Every row gives one point. A path goes straight from each point to the next, and from the last back to the first. The post is the endless flat space through its rows: a point in 2 columns, a line in 3, a plane in 4, and so on, so that a path can go around it. How many times does the path go around the post? Going back the other way cancels.

Post (1 x 2):
[[ 0.00 -0.22]]
Path (15 x 2):
[[ 0.32 -0.60]
 [ 0.25 -0.17]
 [ 0.01  0.26]
 [-0.14 -0.11]
 [-0.30 -0.42]
 [ 0.05 -0.64]
 [-0.17 -0.65]
 [-0.56 -0.11]
 [-0.24  0.06]
 [ 0.24  0.28]
 [ 0.61 -0.34]
 [ 0.05 -0.74]
 [-0.14 -0.39]
 [-0.45 -0.22]
 [-0.11 -0.45]]
Times around: 0

Post:
[[-0.38 -0.64  0.01  0.09  0.12 -0.10]
 [-0.71  0.27  0.23  0.21 -0.56 -0.62]
 [ 0.11  0.19  0.01  0.57  0.29  0.22]
 [ 0.15 -0.42 -0.26  0.08  0.31 -0.10]
 [-0.16 -0.13  0.14  0.25 -0.66  0.11]]
Path:
[[ 0.28 -0.08  0.44 -0.23 -0.64  0.17]
 [-0.04  0.08  0.36 -0.11  0.08  0.35]
 [-0.49  0.44  0.03  0.24  0.35  0.21]
 [-0.41 -0.48 -0.24  0.18 -0.05 -0.17]
 [-0.13  0.08 -0.17  0.37 -0.62 -0.87]
 [-0.10 -0.14  0.16  0.26  0.53 -0.39]
 [-0.42 -0.77  0.24 -0.15 -0.22 -0.18]
 [ 0.38 -0.05  0.14 -0.28 -0.92 -0.34]
 [ 0.09  0.08 -0.22 -0.26  0.41  0.04]
 [ 0.04 -0.43 -0.29  0.07 -0.19  0.21]
 [-0.30  0.23 -0.23  0.52 -0.13 -0.44]
 [ 0.01 -0.12  0.21  0.51 -0.12 -0.22]
 [-0.19  0.08  0.65  0.07  0.05 -0.22]
 [ 0.64 -0.37 -0.04  0.10 -0.54 -0.25]
 [ 0.29  0.08  0.02  0.90  0.32 -0.51]
 [ 0.33  0.00  0.04 -0.06 -0.12 -0.54]
 [ 0.16 -0.24  0.07  0.02 -0.33  0.59]
 [ 0.25 -0.16 -0.42  0.11 -1.08  0.33]
 [-0.16 -0.73 -0.35  0.07 -0.21 -0.73]
 [-0.24  0.03 -0.38  0.69  0.30 -0.13]
 [-0.41  0.34 -0.39  0.06  0.29  0.08]
 [-0.43  0.03  0.14  0.24 -0.01  0.12]
 [-0.43  0.25 -0.46  0.53  0.13 -0.01]
 [-0.38 -0.49 -0.39  0.23  0.05 -0.70]
 [ 0.08 -0.76  0.55 -0.03 -0.67 -0.21]]
Times around: 3
